Each row of a before or after table is a point. One or more steps were done to the points. Then noise was added and the rows were shuffled. The steps act on how far a point lies along the listed directions, d1 being the first. Name the steps. A step turns or swaps two directions, mirrors them in a line or flattens them onto one, adds a multiple of one to another, or multiplies one. Angles are multiples of 10 degrees, from the lower direction toward the higher: turns from -170 to 170, lines from 10 to 170 but not 90. Use the fewest steps. Two steps may share a direction if one is a turn and the other turns, adds or multiplies; they go together, in the order done. Otherwise the lowest direction goes first.

Directions:
(1): [-18 -61  22]
(2): [-50  27  35]
(3): [-41  -7 -53]
Before, 14 rows:
[[  2   9  60]
 [ -7  51  -4]
 [  0 -36   4]
 [ 33 -32  12]
 [ 55 -87 -21]
 [ 25 -79   0]
 [ -8  -7  19]
 [ 24 -28   6]
 [ 14  66 -74]
 [  5  47 -38]
 [  7  32 -43]
 [ 19   1  16]
 [  9 -16  60]
 [ 32  75 -22]]
After:
[[ 12  45  96]
 [  0  -7  34]
 [-58 -16  21]
 [ 58  48 -64]
 [ 33  27 -32]
 [-17  19  38]
 [-11  14  31]
 [  2   3 -50]
 [  1  51 -68]
 [  1   7  82]
 [ 30  27 -46]
 [-58 -17  -4]
 [-14 -15   8]
 [-21  12   2]]
Steps: turn d1 and d2 by -40 degrees; turn d2 and d3 by 120 degrees

Directions:
(1): [ 25  17  17  -8 -61  63]
(2): [ 14  13  67  56 -10 -29]
(3): [-43 -35  22 -36 -53 -36]
(4): [ 69 -62 -11   1  -9 -16]
(5): [-24 -53  42   0  38  49]
(6): [-32 -27 -42  67 -28  13]
Before, 9 rows:
[[-72  17  53 -95   0 -10]
 [ 37   0 -10 -46   1  12]
 [ -8 -15 -23  -2  33 -22]
 [ 14   9 -32  32  48 -12]
 [-14 -26  10 -48   0  -3]
 [ 23  72  56 -30 -12  15]
 [ 33  -2 -10   2  34 -54]
 [ 24 -34  13  26 -19  17]
 [-68  36   6 -13 -43 -26]]
After:
[[ 42 -66  -4  30 -31 -15]
 [ 21 -28  -7 -40  12  -8]
 [-29 -15 -30   0  48 -57]
 [ 34  55 -19   7 -22  38]
 [-62  16  -8  20  44 -60]
 [ 24 -15  94   2 -42  80]
 [-22 -12  11 -35 -13  47]
 [-52 -10 -15  18  89 -37]
 [ 58 -88  39 -50  20 -18]]
Steps: multiply d1 by 2; turn d3 and d4 by 120 degrees; turn d2 and d3 by -50 degrees; mirror d5 and d6 in the line at 120 degrees

Directions:
(1): [ 13  13 -41  18 -45 -51  50 -44  46]
(2): [ 15  13 -43 -65 -15  77  22 -10  16]
Before (13 x 9):
[[ -2  -5  15 -27  24  33 -19  26 -18]
 [-12  -5  30  44 -10 -60  -5  12 -11]
 [-15 -10  28  17  22 -10 -23  18 -31]
 [ -1  -5 -44 -38  -6  46  20   3  15]
 [  6  10 -11 -28 -18  28   8  -3   5]
 [ -4   4  21  33   6 -44   2  15  -2]
 [  2 -11  27  12  11  -4 -22  -6 -14]
 [-16   5  27 -13  21  17 -25  14 -14]
 [ -5  -1   3   3   3 -16 -10   8 -11]
 [-11 -24 -10  62 -31 -95  22 -36  32]
 [  0 -16   5  12  16 -34   7  -9  14]
 [ -6   0 -11 -42  -1  47   8 -15   5]
 [-20 -17  65  33  20 -38 -54  26 -26]]
After, 13 rows:
[[ -4 -19  19  -4  34  -4 -12  11  -5]
 [  4  10 -10   6 -29 -22  17 -16  16]
 [ 12   9 -27 -37 -12  26  22  -7  19]
 [ -4   1  -2 -14   4   6  -9  10 -12]
 [ -4  15  -9 -35  -4  32   4  -8  11]
 [ -2  -6 -40  16 -22 -35  35 -16  32]
 [ -4   2 -19  -1 -23 -20  29 -38  26]
 [  9  -6  10 -18   5  31 -14 -11  -7]
 [-33 -46  61  43  41 -28 -58  34 -42]
 [ -4   0  -4 -32  11  47  -7  12 -19]
 [ -5   1  27  -6  25  18 -17  37 -22]
 [ -5  -5  23 -55  14  74 -41  26 -19]
 [-12  -8  39  -8  17  24 -33  42 -38]]
Steps: turn d1 and d2 by -90 degrees
